Every row gives one point. Each table stands for the endless flat space through its points: a line for two points, a plane for three, and so on. The two share one point or none. Which?
(in the rows, 128 means zero)

First:
[[100 103 131 144]
 [110 138 111 109]]
Second, 2 rows:
[[121 119 147 147]
 [113 115 135 139]]
They share: no point

First:
[[119 126 114 152 113 112 118  98]
 [121 123 104 160 116 104 119 105]
 [135 105  76 176 126  80 107 119]]
Second (3 x 8):
[[153 101 111 133 109 105  75 126]
 [146 103 112 137 113 103  83 119]
 [140 117  96 151 105 113  93 105]]
They share: [129 114 106 152 117 104 104  98]

First, 5 rows:
[[143 135 154 137 106 154 105 107 115]
 [107 114 142 158 148 118  84 119 148]
 [127 123 143 143 112 192 114  88 113]
 [147  81  93 189 120 174 110 112 123]
 [129 108 123 153 126 147  86 133 120]]
Second:
[[119 120 141 157 116 156 109 105 126]
 [111 119 138 154 110 163 114 109 126]
 [133 124 149 168 128 134  96 100 123]]
They share: [129 119 142 155 122 157 107  98 129]

First, 3 rows:
[[139 126 155 137 134 103 131 106 121 127 134 106]
 [123 142 153 131 148  97 143 110 115 123 128 134]
 [125 137 169 137 162  91 134 102 127 107 131 144]]
Second (5 x 12):
[[117 133 148 114 165 116 126 106 112 141 136 112]
 [156 142 177 134 128 104 141 133  93 136 147 145]
 [102 144 124 128 151  99 142  92 133 123 113 112]
 [ 91 144 113 129 148  91 151  88 137 115 103 106]
 [130 140 153 134 148 106 139 111 111 140 133 135]]
They share: [125 141 148 130 141 100 144 112 112 129 128 126]

First (4 x 18):
[[122 126 126 126 122 134  73  86 137 118  98  77  88 105  96 153 120 179]
 [123 146 169 124 157 137 135 100 145 121 117 127  90  97 118 144 121 142]
 [120 132 124 132 125 139  78  90 142 112 101  80  93 112 101 157 114 171]
 [134 126 142 122 142 150 117  94 173  94  86  97 132 109 120 165  92 135]]
Second, 5 rows:
[[148 147 161 147 125 147 127  56 146 118 151  98  77 124  99 135  93 126]
 [131 162 142 123 125 170 128 108 136  96 117 120  95 114 122 148  77 116]
 [139 163 152 121 122 174 124 108 146 111 124 114 101 127 101 163  92 113]
 [110 160 109 117 132 161 105 144 148 111  80 116 147 135 102 202 122 137]
 [ 95 136 134 139 167 134  92 120 164  98  87 100 107 104 132 166 123 174]]
They share: [119 146 140 137 143 146 110 100 152 106 111 104 101 116 116 158 107 146]

First (3 x 24):
[[119 122 121 132 107 128 122 117 126 160 132 128 131 107 138 109 110 124
  159 108 157  96 119 156]
 [ 95 116  87 166 130 141 155  97 129 136 172 129 167 111 115 138 133 141
  150 141 145  98 116 125]
 [131  98  93 124 127 108 110  91 102 136 148 114 131 105 154  99  94 156
  141 132 127 104 125 122]]
Second, 5 rows:
[[120 108 114 118  90 134 109 122 118 147 101 115 150  98 114 105  99 134
  149 151  95 106 110 164]
 [114  90 122 128 118 140 137  94 100 141 157 125 130 116 144 121 107 146
  177 137 147 112  86 134]
 [119  94 119 157 115 136 151 111 124 144 159 138 176 106 153 107  92 116
  155 135 161  90 146 158]
 [118 134  93 143 131 121 128  88 108 144 162 132 114 118 136 119 132 150
  160 116 155 106 102 120]
 [134  99 109 176 121 123 134  88 128 139 152 154 186 122 147 119  74 105
  163 136 149 116 150 150]]
They share: no point

First, 5 rows:
[[105 130  90 172 134 179 100 180 158  91 115 119 144  87 116 105 103 116
  164 140 131 165 156 110]
 [119 117  90 151 167 184 113 157 137  92  99  94 162  94 105 119 133 124
  137 148 109 181 124 147]
 [114 153 116 128 155 150 113 136 154 103 145 103 121 116  96 119 118 102
  165 142  84 144 129  93]
 [116 131  95 158 152 181 105 175 143 104 116  98 151  90 107 124 138 120
  130 143 128 167 146 130]
 [111 135  93 159 112 159  97 174 156  95 134 111 126  80 102 120  99 106
  162 149 127 158 155  96]]
Second (2 x 24):
[[113 155 111 142 143 155 110 146 158 101 139 107 129  99 104 123 116 113
  151 145  96 142 144 101]
 [111 162 112 147 137 153 111 142 165  97 138 113 131  92 110 123 108 120
  149 147  92 135 151 101]]
They share: [115 148 110 137 149 157 109 150 151 105 140 101 127 106  98 123 124 106
 153 143 100 149 137 101]

First (4 x 24):
[[124 125 100 160 134 106 144 159 107 123 125 116  95 119 144 138 127 142
  172 135 147 113  93  99]
 [100 101  96 140 138 110 164 135 131 159 137 108 123  87 160 142 135 142
  160 131 167 117 113 139]
 [ 95 112 107 159 148 104 142 139 132 143 131 100 130 103 149 122 140 135
  147 129 169 140 111 147]
 [ 87 132 128 162 175 115 139 149 142 124 140  88 133 109 149 119 128 137
  134 134 166 141  98 163]]
Second, 3 rows:
[[102 128 125 160 143  99 146 146 122 134 133 101  94 103 174 150 127 146
  171 128 150 115  97 145]
 [105 128 101 151 134 102 170 149 143 155 136 104 127  91 141 135 130 152
  144 131 153 130  97 139]
 [106 126  98 144 139 110 172 146 146 156 133 109 135  95 138 132 128 153
  139 134 159 129 102 132]]
They share: no point

First (2 x 24):
[[133 133 140 161 125 134 132 136  89 137 111  99 122 126 166 114 150 137
  144 139 128 123 160 137]
 [113 163 175 141 100 139  97 156 124 147 116 104 157 136 146 129 120 167
  174 129 153 138 125 167]]
Second, 4 rows:
[[113 143 156 161  97 144 118 146  93 135 141  79 154 126 162 116 136 163
  158 103 124 111 154 175]
 [167 172 127 165 103 118  93 182 113 137 120 103 133 119 194 139 170 135
  134 132 117 117 143 133]
 [137 172 157 153 136 106 112 171 100 138 137 104 175 106 206 132 183 128
  171 135  99  90 122 152]
 [124 132 142 163  81 159 113 138 103 138 114  85 114 143 135 115 112 170
  136 113 153 145 170 157]]
They share: [125 145 154 153 115 136 118 144 103 141 113 101 136 130 158 120 138 149
 156 135 138 129 146 149]

First (5 x 24):
[[135  92 115 117 129  93 181 166 155 110  75 102 133 130 136 130 127 112
  107 114  91 145 110 108]
 [143 111 113 138 154 106 168 168 118 121 102 119 155 122 124 139 135 117
  107 111 105 128 111 125]
 [123 118 120 108 109  79 185 142 133 100 103 123 157 126 129 124 117 133
  104 114  87 146 104  98]
 [146 116 106 130 137  98 169 169 112 119 106 120 158 108 127 141 122 124
  102 105 106 125 100 123]
 [148 118  96 120 110  85 155 137 135 119  99 116 154 109 134 122 109 137
  112 129 112 125 107  98]]
Second (5 x 24):
[[151 123 133 157 149 106 152 158 121 124 101  97 147 159 167  96 101 134
  134 115  92 107  93 123]
 [141  95 123 131 175 136 144 142 159 140 111 141 185 105 131 152 145 104
  112  99 120 147 137  95]
 [169 153 107 177 165  87 177 190 115 112 119  94 135 151 137  90 146 161
  111 138  93 115 103 124]
 [167  92 125 119 148 102 169 107 144  81  85 139 190 131  92 145 164 104
   99 147 119 129 166  93]
 [153 103  95 124 140  78 173 135 128  98  90 133 170 135  92 143 167 128
  102 156 115 134 154 101]]
They share: no point

First (6 x 24):
[[124 134 109 175 125 122 135 138 104 107 201 140 167 164 151 153 187 191
  170 114 124 111  80 102]
 [140 168 165 129 122 105 141  84  88  90 148 154 144 123 135 128 124 139
  128 124  43 112 111 170]
 [178 168 120 127 116  76 173 113  93  93 154 182 161 164 122 146 136 126
  141 112  61  99  90 154]
 [157 143 129 163  83  94 161 119 118  92 144 192 161 153 102 179 111 125
  126 129 116 107 124 127]
 [114 149 146 166 120 133 122 100  94  97 181 136 151 125 151 141 160 177
  147 130  85 119  98 130]
 [119 152 180 128 131 108 134  93 100 103 145 138 142 123 136 122 117 149
  125 115  62 118 129 171]]
Second:
[[121 144 161 148 115 105 145 134 122  99 157 154 146 147 138 151 134 156
  143  99  82  96 127 152]
 [131 154 166 157 108  99 146 129 138  91 143 165 143 139 126 146 147 157
  138  87  86 100 131 165]
 [140 142 153 135 136  88 142 121 109 109 143 156 162 143 125 131 123 160
  137  93 112 119 115 148]]
They share: no point

First, 4 rows:
[[106 128 114 132 140 149 166  93  86 150 127 144 106 143 171 132  70 102
  119 110 126 171  81 124]
 [135 152  97 108 145 121 164 136 114 141  88  93  87 174 113  99 122 105
   94 119 111 115 127 174]
 [123 150 102 113 151 136 181 127 101 164  99 124  94 180 150 105  88  92
  127 123 106 129 125 168]
 [122 119 112 123 139 136 162 105  87 103 117 112  85 128 131 138 106 138
   61 100 121 171  79 125]]
Second:
[[136 149  82 136 153 140 174 125 104 141  81  88 102 175 159 102  84 112
  104 103  89 126  99 173]
 [118 140 131 136 148 139 170 139  72 145  82  81 114 166 184 107  71  67
   76 129 121 165 117 156]
 [116 142 125 102 146 119 144 121  96 145 114 121 108 158 130 115 107  87
  100 119 137 151 101 124]
 [130 118 123 136 146 119 172 121  76 163  78  85 110 146 180 117  69  79
   96 115 131 157 133 158]
 [ 90 149 162 119 133 147 148 137  71 136 118 111 114 160 160 113  93  47
   64 152 153 187 105 124]]
They share: [120 141 105 122 139 133 157 112 104 146 108 115 100 156 138 114 100 101
 106 114 124 141 101 147]

First:
[[135 152 146 112 126 130 145 126 181 123 121 171  82 134  70 105  91 118
  149 121  93 125 140 181]
 [139 150 117 104 129 145 134  98 134 156 111 161  99 155  90 127 120 125
  119 155  95 108  87 126]
 [119 144 114 120 122 126 121 114 153 131 105 175  98 146  70 133 119 118
  145 133  85 109 112 149]
 [165 153 144 103 127 173 189  94 148 163 129 123 103 164 122 118  79 129
  120 174 126 122 104 142]]
Second:
[[153 154 118 124 135 143 169  99 138 146 126 144  88 146  86 132 101 139
  150 160  88 127  86 124]
 [138 145 121 103 117 149 148  96 153 143 108 156 106 164 104 141 101 121
  129 160 112 112 110 148]]
They share: no point

First:
[[120 115 127  89 129 166 168 107 146 134 170  97 106 121 142 106 124 143
  149 107 132 125 126 131]
 [172 120 170 136 124 114 147  68 154 203 188  90 137  86 125  79 166 137
  149 102 157  77 120 157]
 [174 100 156  86 109 137 144  75 150 162 168  94 126  75 148 132 151 144
  142  88 154 105 122 120]
 [142 115 142 131 128 149 167 103 172 162 177  98 125 110 154  78 150 144
  133 121 138 103 110 146]
 [160  98 141  69 111 157 142 105 154 133 142 121 131  89 150 137 152 136
  123  86 161 114 106 117]]
Second (4 x 24):
[[168  95 153 123 106 125 151 115 150 175 129 116 133  86 134  96 178 127
  147 111 176 121  97 123]
 [150 120 151  79 134 164 155  96 161 142 180 110 146 123 151 117 145 148
  108  84 149  82 111 165]
 [128 132 119  75 134 178 131  81 174 121 186 128 118  98 139 106 124 126
  112  85 125  87 123 135]
 [172 111 148  92 105 162 164  90 159 159 163 122 147 134 153 123 162 127
  121  81 151 124 116 164]]
They share: [154 110 146 100 121 147 148 103 158 154 156 116 134  99 140 104 157 134
 128  98 158 101 106 138]

First:
[[110 120 150 141 146 157 151 139 108 110 157 108 126 123 107 117 142 124
  138 143 120 121 158 127]
 [113 101 172 160 119 128 127 193  74 123 133 111 132 141 121  95 145 111
  118 159 106 153 140 131]
 [105 109 133 125 161 183 163 104 123 113 168 101 133 127 127 132 148 120
  147 159 113 107 180 108]
 [108 177 122 167 137 121 167 184  81  62 200 117  91  97  78 112 148 108
  103 118 118 108 176 121]
 [102 120 181 152 138 142 133 184  95 120 134 132 119 125  87 100 127 131
  143 135 117 137 112 160]
 [ 86 117 132 139 168 181 162 142 115 112 178 122 122 127 127 114 134 124
  134 168  94 105 159 118]]
Second:
[[119  98 151 132 155 139 166 173 104 119 127  93 132 118 122 113 167 145
  134 139  87 135 142 113]
 [122 102 148 119 161 142 152 154  97 138 135  81 154 106 141  93 163 136
  145 137  81 146 153 110]
 [120 110 150 133 149 148 144 152  99 124 147  89 146 118 127 101 151 126
  135 149  97 136 159 112]
 [110  84 190 143 155 154 149 133 109 135 174 123 121 127 138 123 118 130
  103 137 132  98 147 140]]
They share: no point

First, 4 rows:
[[144 142 114 155 157 103 155 147 116 155  99 127 101 137 121 125 131 129
  147 110 114 111 134 127]
 [144 146 113 150 157 100 166 144 116 155  97 118 106 136 129 115 133 129
  152 108 102 114 128 125]
 [127 121 150 111 124  76 145  82 121  99 130 122 102  99 107 152 152  99
  175  96 101  73 100 131]
 [124 133 150 120 142  91 169 115 106 120 121 116 111 108 128 125 149 114
  172 102  86 103 100 134]]
Second (3 x 24):
[[140 121 145 159 157  95 166 152 109 113 144 133 130 116  91 146 129 119
  136 146 113 116 118 110]
 [110 121 145 129 147 115 131 107 129 143  84 138  60 116 131 111 144 114
  166  76 108  96 143 155]
 [111 116 152 136 155 113 135 113 130 140  91 142  68 111 129 110 139 116
  164  82 106 101 145 153]]
They share: no point

First (5 x 24):
[[109 127 165 119  98 121 127 138 110  94 135 103 133 100 145  82 143  99
  134 153 128 135 127 151]
 [108  99 156 118 115 110 120 114 109 123 114 111 131 112 119  96 123 124
  123 140 136 113 129 140]
 [103 127 163 129  93 142 133 127 115  81 132 112 149  92 138 104 136 110
  112 178 137 128 138 168]
 [ 95  88 152 115 118  94 118  99 128 140 101 110 126 113 118  94 123 128
  123 132 142  98 138 130]
 [110 114 155 132 102 102 121 124 126 108 129 105 142 107 135  80 142 106
  134 140 135 131 121 150]]
Second (3 x 24):
[[105 102 148 113 124 102 120 119 130 106 121 100 144 101 130  90 129 122
  105 140 128 108 152 164]
 [ 95  87 138  98 140  81 132 129 135 108 112 108 147  91 139  79 120 112
   97 136 116  90 160 170]
 [111 109 151 118 120 109 113 116 130 103 127  93 144 105 127  93 134 127
  106 139 131 116 152 165]]
They share: [101 104 156 123 108 116 124 111 120 114 115 112 138 105 124 100 127 122
 117 152 140 112 136 148]

First, 4 rows:
[[123 104 155 115 132 128 116 140 154 113 130 105 134 137 161 142 124 159
  156 109 100 131  93 114]
 [117 138 179 115 128 124 148 136 162 133 154 131 130 163 155 122 162 145
  190  91 138 139 105 118]
 [125  99 136 141 151 127 120 128 167 114 161 125 136 137 160 139 126 141
  152 126 107 133 100  87]
 [123 108 151 126 139 127 123 134 161 116 148 119 134 142 159 138 131 148
  160 113 110 134  99 103]]
Second (4 x 24):
[[137 117 149  94 107 116 100 127 150 119 158  93 115 132 147 152 131 166
  141  94  81 146 104  87]
 [138 114 178 124 104 110 104 135 149  97 149 116 121 141 128 133 133 159
  159 124  91 124  91  88]
 [134 113 141  89 123 118 112 124 152 125 159  96 119 132 157 160 128 159
  143  90  89 154 108  95]
 [113 116 129 110 116 157  92 145 164 104 133 109 134 148 171 156 113 149
  136  82 107 151 123 116]]
They share: [125 109 154 117 129 129 116 136 157 104 143 121 132 145 154 149 122 145
 156 108 109 141 106 109]

First (7 x 24):
[[ 74 100 136 120 108 128  84 159 125 131 144 179 110 163 156 144 171 111
  138 142 124 162 109 165]
 [122 122  80 161 105 123 119  89 108 181 108 119 100  97 153  69 143 170
  121 112 152 124 123 129]
 [101 127 118 145  56 138 123 140 131 147 117 117 114  79 145  87 148 123
  156 148 101 141 133 138]
 [120  99 157 131  78 147 124 184 106 129 124 158 130 150 145 119 159 121
  148 157 106 172 164 115]
 [ 82  80  83 154  97 130  86 116 103 123 106 163  91 162 182 144 122  71
  123 118  96 131 106 142]
 [197  74 101 193  91 137 154 124  55 149  60 147 104 180 169  75 112 104
  120  85  92 134 212  32]
 [168  90 125 166 127 144 136 122  75 175 102 161 137 184 172  90 134 163
  127 116 138 165 192  82]]
Second (7 x 24):
[[133 127 106 153  82 137 130 133 123 149  99 134 105 142 139  45 182  80
   94 108 113 157 127 124]
 [ 93  74 102 156 119 125 114  98 102 171 127 208 103 172 151 132 157 174
  176 127 117  94 164  94]
 [ 75 122 141 231  67 136 135 155 136 190  75 192 119 153 141  72 168 136
  148  80 129 181 125 141]
 [128  95 120 168  98 141 124 128 102 142  93 159 117 148 160  67 160 108
  111  99 135 137 137 135]
 [110 128  58 138  88 119 125 105 148 187 117 155 100 131 117  86 190 100
  142 156 109 129 156  87]
 [167 124 142 111  96 143 111 158  93 110 117  94  98 151 158  62 152  76
   67 103  95 179 110 128]
 [112 129  45 141  79 109 130 106 140 168 120 147  93 127 134  77 197  78
  133 152 113 132 163 104]]
They share: [120 101 116 150 100 129 113 134 105 149 113 155 107 149 158 104 150 122
 133 119 119 146 143 120]

First, 5 rows:
[[165 101 115 153 144 138 159  98 125 109 125 166 121 103 133  97 120 147
  108 112 171 138  85 143]
 [141 113 110 128 120  89 138 138 153 126  81 100 158  98 111 103  84 162
   89 118 145 138 111 181]
 [149 105 113 159 174  79 167 130 155 105  94 121 142 109 124 114 122 135
  143 119 120 179 114 128]
 [161  98 111 164 150 148 160  80 108 100 140 187 106  98 139 107 131 129
  120 103 178 144  85 121]
 [123 108 123 149 128  68 148 120 122 103 108 127 160  94 126 153  78 115
  117 113 146 159 128 140]]
Second (5 x 24):
[[140 141 138 159 138 120 122 109 128  77  69 134 139  87 125 131 101 169
  127  83 183 132 132 128]
 [143  85  96 126 125 116 165 122 132 112 117 141 109  99 135 139 106 126
   96 135 135 142  99 155]
 [145 114 118 151 138 116 147 116 128  91 101 142 124 107 140 134 101 138
  104 118 153 145 108 152]
 [142 103 115 155  76 161 148 151 105 101  97 127 134  85 153 120 144 128
  101 103 149 151 119 142]
 [153  90 121 180 142  94 175 107 106 119 159 164 163 116 144 102 112  92
  115 120 148 182  88 140]]
They share: [145 104 118 153 140 104 155 108 124 105 117 148 138  99 130 124 103 130
 116 112 157 151 106 138]

First (2 x 24):
[[162 110  94  88  89  93 134 128 106 100 120  87 118 111  99 156 126 136
  110 120  93 134 142 156]
 [144 128 112 136 125 117 122  98 124 118 138 129 106  99 117 138 162  94
  104 102 111 122 100 132]]
Second, 6 rows:
[[154 134  76 132 118 124 131 112  72 114 136 122  95  93 110 176 176 107
  117 105 104 109 102 168]
 [160  91 106  65 128  88 123  97 112  74 104 131 139 127  91 162 124 126
  102 101 116 172 111 132]
 [154 133 128  85 100 100 142 109 144 126 104  94  95 115  89 150 122 124
   92 123 110 132 162 126]
 [134 112  66  83 144 120 144  83  96 101 119 178 150  65 139 156 142 145
  149  67 117 133  84 155]
 [132 105  80  91 132 108 137  93 106 104 128 161 133  73 137 154 152 140
  120  87 116 118  97 160]
 [133 103 122 111  80  91 134 138 159 111 130  94  94 107 121 125 137 120
   88 129  92 113 157 131]]
They share: no point

First (3 x 24):
[[120 144 126 144 120 148 129 160 140 135 144 125 122 180 108 103 101 133
  125 103 171 161 149 146]
 [140 138  78 142 146 122 143 142 156 103 118 113 114 136 150 135 117  97
   83  93 125 145 161 136]
 [136 144  81 137 145 117 145 142 160  98 110 116 121 134 144 131 118  91
   83  89 127 141 161 138]]
Second (4 x 24):
[[153 163 109 155 106 133 138 162 155 143 110  92 113 182 121  89 106 119
  119  73 173 139 166 123]
 [187 165  87 149 136 129 154 196 139 131  92  98 103 176 117  89 106 103
  113 107 181 177 152 147]
 [165 157 105 145 122 135 154 176 147 131 106  98 115 180 113  95 112 109
  121  89 171 151 158 133]
 [127 147  67 159 156 121 102 152 141 119 132 134  95 130 161 125  88 119
   69 127 147 195 148 167]]
They share: [130 141 102 143 133 135 136 151 148 119 131 119 118 158 129 119 109 115
 104  98 148 153 155 141]

First, 5 rows:
[[136 129 119 123 131 133 120 152 154  92 135 100 179 139 120 110 123 133
  159 159 150 144 121  89]
 [134 104 131 122 128 104  92 173 150 111 124 121 162 138 136  93 135 115
  176 165 134 120 119 103]
 [145 108 139 129 136  94 106 148 166 105 119 127 163 150 101 117 129 106
  145 158 125 140 116 111]
 [166  85 133 127 183  99  90 160 142 130 105 158 135 139 102 124 151 127
  169 129 126 134 119 121]
 [180  99 135 149 141 117 128 134 150 115 100 142 120 172  89 128 137 150
  138 154 124 130 146 125]]
Second, 2 rows:
[[157  96 142 145 140 103 112 143 159 106 110 132 148 160 109 107 128 130
  155 157 128 140 134 119]
 [177 120 110 125 148  91  80 167 127 114 102 152 152 164 109 131 148 134
  167 133 108 108 106 103]]
They share: no point

First (2 x 24):
[[102 178 114 130 153 104 151 137 116 109 135 138 110 156 110 137 176 107
  133 104 141 129 153 123]
 [110 164 112 124 151 108 149 147 130 113 121 130 110 156 106 129 164 113
  139 118 131 123 149 115]]
Second:
[[129 154 115 150 137  83 141 113 152 126 105 140  86 152 138 126 137 117
  132 109  93 171 157 115]
 [122 150 127 149 174  95 133 161 150 114 126 115 114 173  91 119 150 156
  147 133 125 125 155  93]
 [137 159 118 126 120  91 155 112 143 139  92 149  87 137 140 141 142  90
  122 103  87 179 150 132]
 [122 154 127  89 162 123 153 189 126 122 118 111 130 161  75 139 170 116
  143 141 145 101 131 109]
 [110 155 112  99 168 129 146 186 120 106 121 105 119 165  88 123 164 117
  150 146 153  94 136 101]]
They share: no point

First, 3 rows:
[[101 170 126  96 135 176 141 152 155 108 129 112 101 115 152 112 100 141
  143 127 100  99 123 120]
 [141 137 126 125  98 112 181 106 143  90 117 147  97 161 145 132  98 134
  118 115 106 108  98 106]
 [131 140 126 116 109 128 171 114 139 112 127 126  91 153 166 134  88 155
  147 125  80 111 127 134]]
Second (4 x 24):
[[109 147 144 109 142 163 154 155 142 100 114 124  90 126 167 120 119 121
  148 122 104  96 103 100]
 [125 140 115 113 154 180 125 165 149 115 114 120 100 134 145 137 132 164
  160 122  99 124 110 104]
 [131 167 138  89 136 173 162 153 118 106  88 150  94 156 157 104 109 131
  138  98 104  90  79  98]
 [120 141 117 115 147 172 130 158 154 111 121 117 100 129 146 136 126 158
  155 126 100 121 115 107]]
They share: [116 158 126 107 121 152 156 135 151 100 124 126 100 132 148 119 100 137
 132 122 104 102 112 113]

First:
[[160 152 131  94 137 130 168 131 143 137  94 158 168 156 134  97 130  94
  157 110 134 145  94 168]
 [162 131 111  75  75 132 148  96 126 106  98 126 125 137 106 141 153  98
  162 104  79 103 132 193]
 [178 136 123  68  95 138 150 105 127 107 106 140 132 132 112 127 136  92
  155  98  98 109 120 194]
 [188 140 139  66 109 150 148 115 127 105 118 154 140 124 114 113 122  86
  145  90 114 117 114 188]]
Second, 4 rows:
[[132 132 146  93  88 135 148 112 140  96 101 140 171 110 128 119 160  68
  169  89  84 123 107 159]
 [147 138 129  94 104 137 165 104 142 134 104 139 168 141 117 113 157  92
  151 103  88 148 127 160]
 [129 148 139 113  97 151 133 136 135 104 108 151 152 134 126 118 156  87
  165 105 100 116 113 153]
 [139 163 111 131 110 159 141 150 127 143 103 155 126 195 103 112 139 137
  143 134 137 136 138 152]]
They share: [139 142 129 104  98 141 153 120 136 122 100 143 156 147 115 115 151  98
 155 107 104 136 123 158]

First:
[[187 165 158 163 129  55 149 112 130 134 105 164 126 167 132 151 117 169
  116 138 134 163  74 108]
 [171 146 143 160 105 118 112 110 147 140 146 126 102 123 105 173 131 152
   82 147 144 145  72 102]
 [162 162 142 160  94  84 135 131 123  93 103 154 144 168 148 147 130 132
  116 112 114 144 104 113]
 [158 140 106 134 125 124 125  92 111 122 125 155 117 174  67 152 147 140
  121 128 142 162  77  91]
 [156 154 134 164  88 119 119 133 112  78 116 136 133 168 129 157 132 126
  121 106 117 142 102 109]
 [167 154 113 144 108 128 112 109 126 121 127 134 111 165  77 164 136 145
  114 139 145 157  67 103]]
Second (5 x 24):
[[146 146 108 184 114 104 164 100 121 118 104 143 163 138 111 172 135 112
  129 138  77 146  94  96]
 [155 165 133 138  79 100 107 116 110  94 110 188 104 155 136 142 163 124
   96 125 141 137 111 115]
 [160 162 144 154  96 131 132 126 123 119  99 181 113 133 140 156 164  98
   96 145 126 158 110 130]
 [156 148 126 140 100  56 114 124 111  70 136 165 129 188 121 152 147 172
   95 100 137 108 128  74]
 [137 141 109 168  97 115 155  86 128 127 101 134 170 134 121 142 124  94
  135 116  78 161  75 109]]
They share: [152 147 131 149  99  99 132 116 124 104 116 157 139 156 130 146 143 125
 105 113 118 142 107 103]

First, 5 rows:
[[173  79 121 127 164 145 122 124 121  74 117 129 149 134 107 168  97 150
  172 172 149 114 164 139]
 [154  97 127 117 162 131 134 116 109  93 115 117 159 125 115 163  94 156
  153 162 143 114 149 143]
 [119 133 141  91 154  95 120  74  93 124  81 125 163 144 113 146  93 168
  126 182 133 104 140 177]
 [138 113 132 108 160 123 159 121  92 113 125  89 173  98 128 163  88 163
  133 133 135 120 125 139]
 [143 100 126 120 170 127 153 121 109  99 127 112 173 116 125 163  91 156
  143 154 141 113 138 130]]
Second, 2 rows:
[[136  93 135 133 156 141 141 126  93 105 111  90 172 142 147 164  85 133
  162 130 150 126 168 146]
 [148 103 129 121 154 135 137 116 105 105 107 102 162 132 131 162  95 143
  148 144 148 118 160 144]]
They share: no point

First (2 x 24):
[[ 94 164 145 147 111 129 117 163 156 145  93 103  97 139 136 124 112 104
  141 117 101 111 138 124]
 [ 92 169 146 143 113 137 122 168 159 139  86 102  95 138 132 131 118  97
  139 125 100 105 146 132]]
Second (5 x 24):
[[ 99 155 104 132 109 143 103 132 140 132  89  91 101 137 124 148 117  73
  142  91 116 132 107  47]
 [ 90 146 163 164 114  99 109 153 170 173 110 105  99 139 164  92  95 143
  143  97  83 108 115 129]
 [112 146 125 187 121  82  96 141 126 143 126  90 114 145 146 117  96 107
  141 111 113 117 127 104]
 [113 136 141 213 132  51  84 144 138 158 145  75 131 136 150 107  77 122
  129 109  95  94 121 129]
 [ 84 169 111 138  88 112 111 157 137 120 113  80 120 149 127 129 111 103
  124 114 118 131 107  71]]
They share: no point
